Each row of a before or after table is a point. One or more steps were done to the points. Then noise was added and the rows were shuffled. The steps act on how far a point lies along the listed directions, d1 being the first. What was done? A step turns or swaps two directions, mirrors them in a line or flattens them onto one, adds a multiple of one to another, or multiplies one. Angles are multiples of 10 degrees, from the lower direction toward the higher: turns from -170 to 170, lines from 10 to 170 but not 90. Use the fewest steps. Two steps may share a direction if one is a turn and the other turns, adds or multiplies; they go together, in the order done. Otherwise the lowest direction goes first.

Directions:
(1): [-23.5 -12.2]
(2): [-12.2  23.5]
Before:
[[-1.1 -4.6]
 [-0.9 -6.8]
 [ 2.1 -4.2]
 [-8.5  5.1]
 [ 5.4 -5.7]
 [-7.5  1.0]
 [-5.0  2.3]
 [-1.8 -2.3]
 [-3.4 -2.6]
 [ 7.1 -4.1]
 [-1.1 -6.8]
 [-2.9 -4.7]
 [-2.7  0.9]
 [-4.4  3.5]]
After:
[[-5.6 -4.9]
 [-9.3 -3.4]
 [ 7.7  0.4]
 [ 3.9 -5.3]
 [ 2.6 -3.9]
 [-0.1 -4.4]
 [ 7.9  2.8]
 [ 0.5 -2.8]
 [ 4.4 -1.3]
 [-5.4 -1.0]
 [ 4.3 -5.1]
 [-2.1 -1.4]
 [-5.1 -2.4]
 [ 1.7 -5.5]]
Steps: turn d1 and d2 by -50 degrees

Directions:
(1): [-17.3  25.0 -11.4]
(2): [ 25.3   9.2 -18.2]
(3): [10.8 18.6 24.4]
Before:
[[ -3.5   1.9  -3.6]
 [  2.4  -9.4  -3.2]
 [  2.7   4.4  -0.9]
 [  1.2  -2.2  -6.4]
 [  2.6   2.9   3.4]
 [ -3.1  -0.4  -2.7]
 [ -4.3  -1.8  -4.2]
 [ -5.5   1.0   5.0]
 [ -3.0   0.8  -0.6]
 [ -2.1   7.8   2.4]
 [  1.4 -11.1   0.2]]
After (11 x 3):
[[  2.3   4.2  -1.4]
 [ -6.1   0.9   4.2]
 [ -2.0   3.9  -2.5]
 [  2.9   0.6   4.2]
 [  2.4  -3.2   4.9]
 [  2.0  -9.3  -3.6]
 [ -1.5   7.7   3.2]
 [ -1.6 -10.5  -3.8]
 [  1.9  -1.7   3.4]
 [  6.1  -3.3  -0.2]
 [  0.0   0.0   3.0]]
Steps: swap d1 and d3

Directions:
(1): [ 13.4  -3.8 -26.0 -31.0   0.3 -16.6]
(2): [-11.5 -29.2 -21.0  14.7  21.3   3.1]
(3): [33.4 10.2  1.7  7.3 27.4  8.9]
(4): [ 24.1 -13.8  -7.2  22.0 -27.2  -7.7]
(5): [ -6.2  24.5 -30.2   8.8  -8.5  20.1]
(6): [  7.6 -18.5   4.7 -17.6  -9.6  35.8]
Before, 13 rows:
[[-2.1  5.6 -3.2 -4.0  4.2 -0.4]
 [ 2.2 -1.8  8.2  4.8  3.9 -1.4]
 [ 3.1  5.2 -5.5 -4.8  5.5  4.0]
 [-0.7 -4.3 -0.6  3.8  2.1  8.4]
 [ 0.7 -1.5 -4.2  1.6  0.6  7.0]
 [ 2.9  1.5 -1.1 -6.8  5.4  1.6]
 [ 4.7  1.5  0.5 -1.9  2.3  2.8]
 [ 4.3  4.1 -6.2 -0.4  7.6  2.5]
 [ 3.0 -0.1 -5.6  5.0 -4.1 -0.2]
 [ 4.3 -6.4 11.3 12.4  0.3 -1.4]
 [ 3.0 -1.6  0.4 -8.7  3.6  2.0]
 [ 0.4 -3.3 -8.3  3.1  7.9  1.7]
 [ 2.4  0.1 -2.5 -2.2 -2.3  0.2]]
After:
[[ 3.3 -3.9  1.6 -8.9  4.7  1.1]
 [ 2.1 -1.2  7.8  5.3  3.8 -1.2]
 [-2.2  5.9 -4.5 -3.6  4.5  0.1]
 [ 2.8  0.2 -0.2 -6.9  5.7  1.2]
 [ 4.3 -0.5  0.7 -1.6  3.4  2.0]
 [ 1.2 -2.2  4.0  1.0  0.2  6.6]
 [ 3.5  1.4 -5.1  4.8 -5.0  0.1]
 [ 4.8  6.0 -5.1 -1.0  6.1  3.0]
 [ 3.2  4.5 -5.2 -4.9  5.6  3.6]
 [ 3.0  3.7 -4.0  0.0  2.9  1.3]
 [ 2.0 -1.3 -2.6 -1.9 -1.5 -0.1]
 [ 1.8 -0.2 -0.7  0.0 -0.6  5.6]
 [ 4.7 -5.0 11.6 12.0 -0.8 -1.0]]
Steps: multiply d2 by 0; add -0.5 times d6 to d5

Directions:
(1): [ 16.8 -25.2  31.6  18.7 -13.1 -20.5  -2.7   4.6 -16.5]
(2): [ -0.1 -13.7 -20.2 -14.3  11.7 -12.8 -16.2  40.2 -13.5]
(3): [  4.2   2.6 -33.0  31.0   5.8 -27.1  13.6 -10.8  -4.1]
(4): [ 32.4  39.2  -0.4  -3.5 -12.3  -1.5  -8.9   5.7 -17.2]
(5): [-11.6  19.8  16.3  29.0  10.2   5.2  10.0  32.8  14.9]
(6): [  4.0   0.2   8.9  -4.5  35.9  11.2  24.1  -4.9 -32.0]
Before, 12 rows:
[[-1.0 -3.2  9.8  0.9 -3.3  2.6  0.8  4.3  0.0]
 [-0.6  7.7 -0.8 -1.8  6.3  7.3  3.2  7.8  4.2]
 [-5.8 -1.0 -3.0 -5.9  4.7  5.6  2.4 -4.2  3.7]
 [-2.6  8.1 -6.9  6.0 -2.0  0.6 -1.1 -4.8  7.6]
 [ 3.2  4.3 -3.0  4.2 -1.7 -3.0  3.7 -7.1 -1.2]
 [ 2.3  4.9  6.2  0.9  4.8  5.4  0.7  5.3 -5.1]
 [-1.5  0.3 -1.2 10.1 -6.8 -1.6  3.5 -7.7  5.0]
 [-1.2  1.2  6.0 -1.0 -1.1  2.7  0.1  7.3  3.5]
 [-3.9 -4.2 -2.0 -0.5 -1.5  2.0 -5.2  1.2  7.3]
 [-3.3 -1.9 -1.3  6.8 -3.9 -6.9  0.6 -2.6  1.8]
 [-2.2  6.4 -1.0 -0.6  4.9  5.6  6.7 -6.1  2.9]
 [-6.7 -0.2  2.1  7.0  0.5 -0.9 -1.7  6.5  6.6]]
After, 12 rows:
[[ 4.9  5.1  5.9 -0.9  2.7  5.8  0.6  0.5 -6.1]
 [-7.7 -1.4 -2.6 -5.0  5.8  5.4  2.7 -1.7  4.6]
 [-3.0  0.3 -0.7 11.7 -5.3 -2.0  3.5 -3.9  5.6]
 [-5.0 -5.5 -2.1 -0.9 -1.3  1.8 -5.2  0.3  7.5]
 [ 0.3  0.1  5.4 -3.5 -3.0  3.2 -0.2  1.0  2.9]
 [ 3.2  6.4 -3.2  5.5 -0.6 -2.9  3.7 -2.6 -1.0]
 [-0.4 -4.5  9.3  0.0 -4.4  3.1  1.1  1.0  0.3]
 [-3.0  8.6 -7.3  6.3 -2.1  0.1 -1.4 -4.2  7.7]
 [ 1.9  6.4 -1.1 -4.9  3.7  8.0  3.7 -0.4  2.7]
 [-4.2 -2.7 -1.4  6.9 -3.5 -6.4  0.4 -2.1  2.4]
 [-5.8 -3.3  1.6  4.4 -1.4 -0.8 -2.0 -2.4  5.8]
 [-2.8  6.6 -1.0  0.3  5.5  5.6  7.0 -3.8  4.0]]
Steps: flatten d2 and d5 onto the line at 150 degrees; multiply d4 by 1.3

Directions:
(1): [ -0.7  26.6  26.4 -14.1  27.0  14.5  -8.9   6.3  -5.0 -12.8  31.9]
(2): [-25.6 -17.3   5.6 -24.4  17.7   5.8 -26.7  -8.3  14.2  28.8 -11.2]
(3): [-35.9  -0.6  -4.8  14.2 -18.2   4.5  16.2   9.8  17.3  13.4  34.0]
(4): [ -6.3 -13.5  -2.0 -11.2 -22.8  18.7 -15.9  25.9 -41.3   1.7   3.4]
(5): [ 13.4 -25.1 -32.5 -17.9  15.1 -17.5  -5.6  11.3   7.4 -12.7  27.7]
(6): [-28.6  24.3  -9.1 -13.4   6.2 -31.2   4.1  24.5  -5.3 -12.0 -19.7]
Before (8 x 11):
[[-13.4   0.5  10.5  -0.8  -1.2  10.0  -0.8   2.2  -4.7  10.0   5.6]
 [ -4.0  -6.6  -3.9  -0.6   1.2  -0.6  -0.7  -1.0   8.2   6.3   4.1]
 [  0.2   1.8   0.7   4.4   1.6  -2.0   2.1  -0.3  -3.1  -3.5   5.8]
 [ -6.3   1.6   4.4   6.4  -7.0   2.6   0.4   3.8  -5.2   1.1   0.9]
 [ -5.4  -0.2   5.3   1.2  -2.1   3.3  -0.7  -2.7  -2.1   2.3   1.4]
 [ -3.7   7.7   1.4   8.1  -5.9  -3.8   9.2   7.9  -4.8  -5.7   5.3]
 [ -3.8   1.0   2.7  -5.2   3.3  -3.6  -5.7  -2.9   6.9   4.0  -2.8]
 [ -1.6   0.6  -0.8  -6.1   2.5   0.1  -2.1   5.7  -4.3  -4.1  -0.6]]
After, 8 rows:
[[ -1.0   0.6  -0.9  -5.9   2.0   0.3  -1.4   6.0  -5.0  -5.0  -0.2]
 [ -1.6  -5.0  -4.5   2.6  -0.9  -0.8   2.0  -0.2   5.8   3.8   6.2]
 [ -1.7  -0.4   1.2   1.4   4.1  -0.8  -1.2  -1.3  -2.2  -0.8   4.0]
 [ -6.4   0.1   3.3   1.5  -2.1   1.5  -0.4   5.6  -4.6   2.4   2.1]
 [-15.1  10.0   8.0   2.0   1.7  -0.2   6.6   2.9   0.8   4.1   3.5]
 [  2.7  -1.4   2.5  -0.5  -4.7   2.2  -3.7  -1.2  -0.1   1.6   3.5]
 [ -9.9   4.0   4.5   4.3  -2.0  -2.2  -0.1   2.8  -0.8   2.1  -2.6]
 [ -6.5   3.3   4.5   2.6  -1.1  -1.1   1.7  -2.5   0.3   0.0   0.1]]
Steps: flatten d2 and d3 onto the line at 80 degrees; swap d4 and d6

Directions:
(1): [  3.5   7.9 -14.4  16.0   7.4   2.0  -2.3  -9.7   3.7  40.6   0.2 -35.9
  35.4  -3.6]
(2): [ 14.6   8.7  -7.2  -1.5 -29.1 -15.4  19.6 -18.4 -27.3  -5.8  42.9  -0.1
   7.7   9.5]
(3): [ 13.5 -13.1 -24.2  22.4   1.5  31.0  16.5 -13.1  -3.5 -27.9  -9.8  12.0
  18.9 -26.0]
(4): [  3.0 -10.7  31.2  -7.0  -6.7 -12.2  13.5 -10.7  -2.4  29.6  -6.5  33.2
  14.6 -32.2]
Before:
[[ -1.8   4.5   8.5  -6.3  -2.9 -10.2  -0.9  -0.6   0.3  10.1   4.6   1.4
    0.7   2.8]
 [  1.6   0.7   5.1  -2.3  -4.5  -4.5   3.0  -1.9  -2.4   1.8   3.8   6.8
   -1.9  -1.7]
 [ -3.7  -2.5   1.4  -1.2   2.6  -2.8  -1.5  -0.2   3.0   3.4   0.4  -1.5
   -3.9  -1.4]
 [ -0.4   0.7  -2.3   1.9   4.7   4.5  -4.0   3.5   6.2  -2.7  -7.4   3.3
   -1.8  -4.0]
 [ -2.0  -2.5  -7.1   6.2   3.2  12.2   3.4  -1.4   1.7 -12.7  -3.1   3.1
    2.2  -1.0]
 [ -2.7   0.3   9.7  -7.4  -7.2 -10.8  -2.1  -1.0  -2.7   5.4   9.7   2.2
   -3.5   1.1]
 [ -2.7   0.0  -7.0  -0.8  -2.8  -2.8  -2.6   0.1   0.1  -8.4   1.0  -4.4
   -5.4   5.7]
 [ -1.8   1.9  -7.7   4.2  -1.2   0.9  -2.5   3.2   3.5  -1.6  -2.5  -8.3
    0.5   5.0]
 [ -1.5  -4.7  -1.3   1.1   1.7   2.8  -2.3   3.6   2.6  -0.4  -5.1   0.8
   -2.8  -1.1]
 [ -5.3  -3.5  11.1  -7.1   2.2  -5.5  -3.8   4.8   4.1   4.0  -2.2   3.1
   -6.8   2.2]
 [ -0.8  -1.8  -0.4   2.0  -0.6   3.4   0.0   2.3   0.9  -0.9  -4.6  -4.4
   -0.7  -0.2]
 [  1.9   3.7   8.4  -7.4  -5.8 -11.2   1.6  -0.3  -5.6   2.8   9.0   3.8
   -5.4   3.2]
 [  2.0   0.5  -6.3   4.8   4.7   3.2  -1.8  -1.6   0.6  -7.9  -1.8  -3.1
   -1.9  -1.6]]
After (13 x 14):
[[ -4.5  -2.6   1.3  -1.6   2.9  -3.0  -1.4  -0.9   2.9   2.8   0.9  -1.7
   -4.2  -1.2]
 [  1.6   2.8  10.3  -8.7  -6.7 -11.7   1.7   0.2  -5.9  -1.0   9.1   8.3
   -8.8   3.9]
 [ -1.1   2.5  -8.9   5.7   0.0   1.3  -2.6   2.6   3.7   1.9  -2.4 -11.6
    2.6   4.6]
 [  1.4   0.0   6.3  -3.4  -4.9  -4.9   4.0  -0.7  -2.3  -1.2   4.1   9.7
   -5.0  -0.8]
 [  2.2   0.5  -6.0   4.6   4.7   3.3  -1.6  -1.4  -0.3  -8.1  -1.6  -2.5
   -2.2  -1.6]
 [ -1.8  -5.2  -0.5   0.2   1.1   2.9  -2.3   4.7   2.4  -1.7  -5.2   1.8
   -4.2  -0.8]
 [ -0.5   0.2  -2.1   1.6   3.9   4.3  -4.1   3.3   6.0  -3.9  -7.8   4.6
   -2.5  -3.5]
 [ -3.7   0.0  -6.1  -2.2  -3.3  -3.1  -2.7   0.5  -0.6 -10.7   1.2  -2.6
   -7.4   6.0]
 [ -5.0  -4.4  12.6  -9.1   1.0  -5.6  -3.3   5.9   4.0  -0.2  -1.8   7.0
  -10.3   2.4]
 [ -1.5   4.6   7.6  -6.5  -2.7 -10.6  -1.0  -1.1   0.4  10.6   4.7   0.2
    2.0   2.6]
 [ -2.6  -0.2  10.3  -8.1  -8.2 -10.8  -2.2   0.0  -3.3   2.7   9.9   3.8
   -5.4   1.3]
 [ -0.9  -1.8  -1.0   2.5  -0.3   3.7  -0.3   2.1   0.8  -0.6  -4.5  -5.2
    0.0  -0.4]
 [ -2.4  -3.2  -6.2   5.5   2.7  12.1   3.6  -0.9   1.3 -15.3  -3.4   5.7
   -0.2  -0.9]]
Steps: multiply d1 by 2

Directions:
(1): [  4.9  -9.2   7.2 -35.2 -26.8   7.4  18.7  19.4 -13.7 -13.3  16.8  -6.8
  23.9 -24.2 -33.7  11.6  14.2  -9.9]
(2): [ 53.0  -6.3   8.8   2.7  -4.2  38.6  -4.2 -13.5  -7.2  10.4 -19.0 -11.1
 -15.9   2.9 -11.0 -20.7  11.4  -9.4]
(3): [  9.9 -25.7  -4.8  -4.6 -41.4  -9.0 -33.9  30.4  -4.0 -14.2   3.5   8.5
  -8.0  27.0  21.7  -6.5   3.7   5.4]
(4): [ 12.3  30.3   7.4   1.3  10.4  -2.7  -7.9   5.8  -4.8 -13.9  10.8  26.8
  29.7  12.8  10.1 -18.7  -2.5 -49.3]
Before, 11 rows:
[[  4.4   0.0  -1.1  -4.4   4.3   8.8   8.9  -7.5  -1.6   7.7  -5.9  -6.3
   -4.9  -5.0  -7.6   3.6   0.8   2.9]
 [ -2.4  -1.3  -0.6   5.4   2.7  -5.2  -3.0   1.0   2.0   2.7  -2.1   2.8
   -2.7   4.3   5.9   0.0  -0.6   5.2]
 [  2.0  -1.5   2.0   0.5   4.6   1.1   0.6  -3.4   0.6  -1.3  -4.1  -3.8
   -1.1  -3.9   2.2  -0.8  -1.9   4.3]
 [ -3.3  -8.0  -5.0  -0.6  -5.2  -0.1   0.3   3.3  -1.6   3.0   2.6  -5.4
   -6.9  -2.6  -0.5   6.5  -1.3  12.5]
 [ -6.2   7.7   1.0   4.0  13.1  -2.8   6.7 -10.6   1.3   1.7  -2.5   0.5
    3.0  -3.6  -4.4   1.9  -1.0  -2.4]
 [ -2.4  -0.4   0.1  -2.0  -1.5  -1.4   4.7  -1.7   0.7  -0.4  -1.5  -3.0
   -0.2  -3.3  -0.1   2.5  -2.0   1.9]
 [  1.2  -0.8  -0.8   0.0   0.2  -4.9  -4.9   3.3   1.5  -3.4   1.5   5.6
    0.1   5.2   5.9  -2.5   0.9  -0.3]
 [-14.0  -1.3  -5.0  -7.5  -2.9  -8.2   8.6   2.8   1.1   0.4   4.1  -4.9
    1.2  -9.1  -6.2   9.0  -2.3   8.7]
 [ -3.8   3.0   1.6  -1.2  -1.2  -0.7   4.0  -2.1   0.8   0.3   1.1  -0.3
    3.4  -3.4  -2.4   4.2   1.3  -4.7]
 [ -3.8   0.8   0.2   1.0  -1.9  -3.5  -0.5   5.4  -0.3  -2.5   2.4   4.3
    2.7   5.0   3.2  -0.2  -1.7  -0.4]
 [  2.5   3.6  -1.8  12.2  15.2   6.0   2.0 -12.0   0.3   6.5 -10.5  -5.3
  -11.9   3.2   3.8  -3.3  -3.2   3.1]]
After:
[[  0.9   7.8  -1.9   2.1  11.7   3.5   4.4  -8.7   0.7   6.8  -5.4   1.0
   -2.5   1.5   1.6  -0.1  -3.4  -3.5]
 [ -3.6  -4.4  -2.8   4.1   7.7   4.7   7.9  -7.8  -1.2   5.6  -7.5 -11.6
  -11.7  -4.9  -4.6   5.1  -0.5  12.0]
 [ -2.3  -2.4   0.5  -1.5  -4.8  -1.3   1.4   6.0  -1.1  -2.0   2.1   1.6
    1.6   2.3  -0.3   1.1   0.2   2.0]
 [ -5.7   4.9   1.2   0.3   0.5  -2.7   3.1  -2.1   1.6  -0.3   1.7   1.7
    4.3  -1.9  -0.2   4.0   0.2  -6.0]
 [  0.5  -0.8   1.7   1.1   5.3   0.1   0.3  -3.1   0.8  -1.6  -3.8  -2.9
   -0.9  -3.4   3.1  -0.8  -2.3   3.8]
 [  3.2  -6.4  -0.2  -4.8  -5.0  -1.3  -1.6   4.2  -0.3  -2.9   1.1   0.4
   -1.8   0.5  -0.6   0.2   3.8   4.3]
 [  0.3   2.1  -4.7   9.0   4.3  -1.3  -6.9  -0.8   0.4   3.2   0.4   2.9
   -5.6   7.1  10.3  -2.1  -5.2   1.7]
 [-13.7   4.4  -0.2  -0.4   9.8  -6.8   9.8  -7.5   1.3   0.6   0.6  -1.6
    4.7  -8.1  -7.6   7.8  -0.8   2.9]
 [-13.7  11.7  -5.2   4.2   9.6 -13.1  -0.2  -1.0   4.4  -0.2   2.9   6.6
    3.7   3.0   8.7  -0.2  -8.3  -3.9]
 [ -2.9   3.4   0.0   1.2   2.0  -3.2   2.2  -2.6   1.7  -0.7  -1.5   0.3
    0.7   0.0   4.0   0.1  -4.0  -1.6]
 [ -2.0  -5.8  -0.5   1.3  -1.4  -3.5  -0.2   2.2   0.9   3.1  -1.9  -1.1
   -3.7   0.6   0.8   2.8   1.6   9.1]]
Steps: swap d1 and d4; add 0.5 times d3 to d2
